Each row of a before or after table is a point. The points were changed in one or more steps. Then noise was added and the rows were shuffled. The steps act on how far a point lies along the listed directions, d1 being the first. Name the steps. A step turns or swaps two directions, mirrors them in a line or flattens them onto one, adds a multiple of one to another, or multiplies one. Angles are multiples of 10 degrees, from the lower direction toward the higher: turns from -170 to 170, lines from 10 to 170 but not 90. Use the fewest steps. Two steps may share a direction if one is a turn and the other turns, adds or multiplies; they go together, in the order done. Otherwise the lowest direction goes first.

Directions:
(1): | -26 |  12 |  66 |
(2): | -53 | -46 | -12 |
Before (14 x 3):
| -43 |   9 |  45 |
| -25 |  36 |  13 |
|  14 |  61 |  67 |
|  -2 |  17 |  44 |
| -66 |  -2 |  64 |
| -36 |   3 |  48 |
|  50 |  37 | -44 |
|  26 |  24 |   8 |
| -61 | -47 |   9 |
| -21 | -13 |   5 |
|  62 |  37 |  -4 |
|  27 |  26 |  15 |
|   6 | -33 | -22 |
|  26 | -17 | -45 |
After (14 x 3):
| -30 |  40 |  27 |
|  22 |  58 |  85 |
| -29 |  -1 |  26 |
|   8 |  38 |  68 |
| -48 | -18 |  11 |
| -11 |  27 |  72 |
| -19 |  77 | 156 |
|   3 |  31 |  66 |
|  27 |  50 |  36 |
|  31 | -15 | -46 |
|  19 | -36 | -49 |
| -27 |   9 |  14 |
| -21 | -69 | -91 |
|  -4 | -22 | -33 |
Steps: add -1.5 times d2 to d1

Directions:
(1): |  17 |  30 | -13 | -16 |  65 | -83 | -20 | -23 |
(2): |  92 | -50 | -30 |  19 | -31 | -21 | -12 |   1 |
(3): |   9 |  37 |  35 | -59 | -72 | -26 | -41 |   4 |
(4): |  -10 |  -26 |   20 |   21 |   29 |   24 | -103 |   15 |
(5): | -12 |  17 | -92 | -36 |   0 |  14 | -17 |  55 |
Before (9 x 8):
|  -33 |   41 |   69 |  -28 |  -28 |   27 |  -11 |    4 |
|   24 |   32 |   -2 |  -22 |   40 |  -54 | -106 |   -1 |
|   63 |  -16 |  -35 |   16 |   25 |  -39 |   -1 |   -6 |
|  -48 |   52 |  -39 |   -2 |   -1 |   52 |   24 |   36 |
|   45 |  -34 |   -1 |   30 |   30 |  -15 |  -84 |   -2 |
|    5 |   57 |  -32 |  -65 |  -41 |  -23 |   -4 |   15 |
|   47 |  -20 |  -18 |   16 |   21 |  -17 |    0 |    0 |
|    5 |  -22 |   30 |   51 |   20 |   -3 |   43 |  -31 |
|   26 |    7 |   51 |  -41 |  -62 |  -20 |   10 |  -27 |
After (9 x 8):
|   57 |  -27 |  -12 |   25 |   45 |  -41 |  -63 |   -9 |
|    9 |   50 |   79 |  -89 |  -91 |  -47 |  -17 |  -29 |
|   20 |   22 |   76 |  -44 | -104 |   27 |  -35 |   17 |
|    3 |   18 |  -25 |   13 |   83 |  -41 |    1 |  -11 |
|  -12 |  -31 |   20 |   76 |   57 |   10 |   59 |  -35 |
|  -16 |   15 |  -50 |   19 |  -21 |   73 |   27 |   45 |
|   12 |   -1 |  -19 |   16 |   66 |  -24 |   12 |   -9 |
|  -20 |   84 |    6 | -103 |  -78 |  -15 |  -52 |   22 |
|   20 |   29 |   20 |  -36 |   -1 |  -33 | -142 |   13 |
Steps: turn d1 and d2 by -60 degrees; turn d2 and d4 by -50 degrees; multiply d3 by 2

Directions:
(1): |   9 | -40 |  -3 | -16 | -49 | -49 | -16 | -63 |  57 |  68 |  11 |
(2): |  22 |   6 | -68 | -74 | -15 |  28 | -27 | -43 |  14 | -64 | -21 |
(3): | -35 |  52 |  16 |  68 |   2 | -16 | -15 | -64 |  28 | -34 | -60 |
(4): | -43 |  33 |  69 | -63 | -45 | -29 |  18 |  34 |  38 | -38 |   6 |
(5): | -98 |  23 | -21 | -11 |  -8 |  52 | -45 | -12 | -15 |  40 |  37 |
Before (14 x 11):
|  -30 |   -6 |  -80 |  -29 |    6 |   20 |  -43 |  -27 |   -8 |   11 |   35 |
|   34 |   12 |   69 |   32 |   58 |  -44 |   21 |   66 |  -38 |  -28 |  -23 |
|   11 |  -11 |   10 |   39 |   41 |  -29 |   -7 |   17 |  -45 |   15 |   -8 |
|  -18 |   49 |   -6 |  -66 |  -20 |   19 |   29 |    7 |   12 |  -69 |  -41 |
|   65 |  -38 |   30 |  -32 |  -36 |  -29 |   15 |  -21 |   22 |    7 |   15 |
|  -18 |   22 |   72 |  -36 |   -1 |  -49 |   58 |   61 |   -1 |  -44 |  -13 |
|   95 |  -24 |    5 |  -14 |   23 |    6 |   27 |   48 |  -22 |  -31 |   38 |
|   16 |   31 |  -24 |   38 |   35 |  -10 |  -13 |  -48 |   -8 |  -78 |  -48 |
|   84 |  -55 |  -51 |  -26 |    3 |   12 |    3 |  -10 |   16 |  -42 |  -10 |
|   43 |  -65 |   14 |   11 |   28 |  -11 |   12 |   62 |  -40 |   19 |   23 |
|  -41 |   67 |   21 |   52 |   19 |   41 |  -33 |   10 |  -16 |  -31 |  -44 |
| -102 |   26 |   85 |  -20 |  -14 |    8 |   46 |   97 |  -15 |    6 |   63 |
|  -67 |  -12 |   85 |  -36 |  -57 |   -5 |   20 |   28 |   59 |   36 |   58 |
|   51 |  -44 |  -28 |  -58 |  -38 |   -2 |   24 |   10 |   -7 |  -12 |   31 |
After (14 x 11):
|   84 |  -68 |   54 |   29 |   18 |  -82 |   13 |   27 |  -13 |   55 |    3 |
|  -85 |  -38 |   71 |  -13 |  -42 |  -26 |   22 |   54 |   19 |  108 |   96 |
|  -80 |    8 |   94 |  -36 |  -35 |   30 |   27 |   78 |   23 |   18 |   70 |
|   13 |  -31 |   56 |   52 |  -14 |  -75 |    7 |  -10 |   36 |   23 |  -36 |
|   82 |  -13 |   38 |   11 |  -34 |  -72 |   11 |  -59 |   62 |  -20 |  -12 |
|   33 |  -28 |  -59 | -113 |  -25 |   23 |   21 |   -1 |    7 |    4 |    2 |
|   75 |  -42 |  -70 |  -11 |   42 |    8 |  -10 |  -23 |  -40 |  -32 |    1 |
|   35 |  -57 |   46 |  -53 |   -8 |  -60 |   47 |   60 |    1 |   26 |   30 |
|   38 |   19 |   58 |   -6 |  -16 |  -26 |   28 |   -1 |   12 |  -77 |  -24 |
|   64 |  -22 |  -24 |   -5 |   -6 |  -18 |    0 |  -56 |   52 |  -90 |  -62 |
|  -70 |   40 |  -65 |  -11 |    2 |   14 |  -49 |  -50 |   14 |  -28 |    3 |
|    6 |   14 |   20 |  -35 |  -50 |  -40 |   23 |  -43 |   42 |  -71 |  -21 |
|    7 |  -28 |   25 |   45 |   29 |  -61 |  -13 |   -3 |  -30 |   39 |   -9 |
|   15 |  -46 |  -44 |    8 |   25 |   47 |  -38 |   29 |  -43 |   87 |   39 |
Steps: turn d1 and d3 by 140 degrees; turn d3 and d4 by 50 degrees; multiply d2 by 1.3; multiply d5 by 1.3
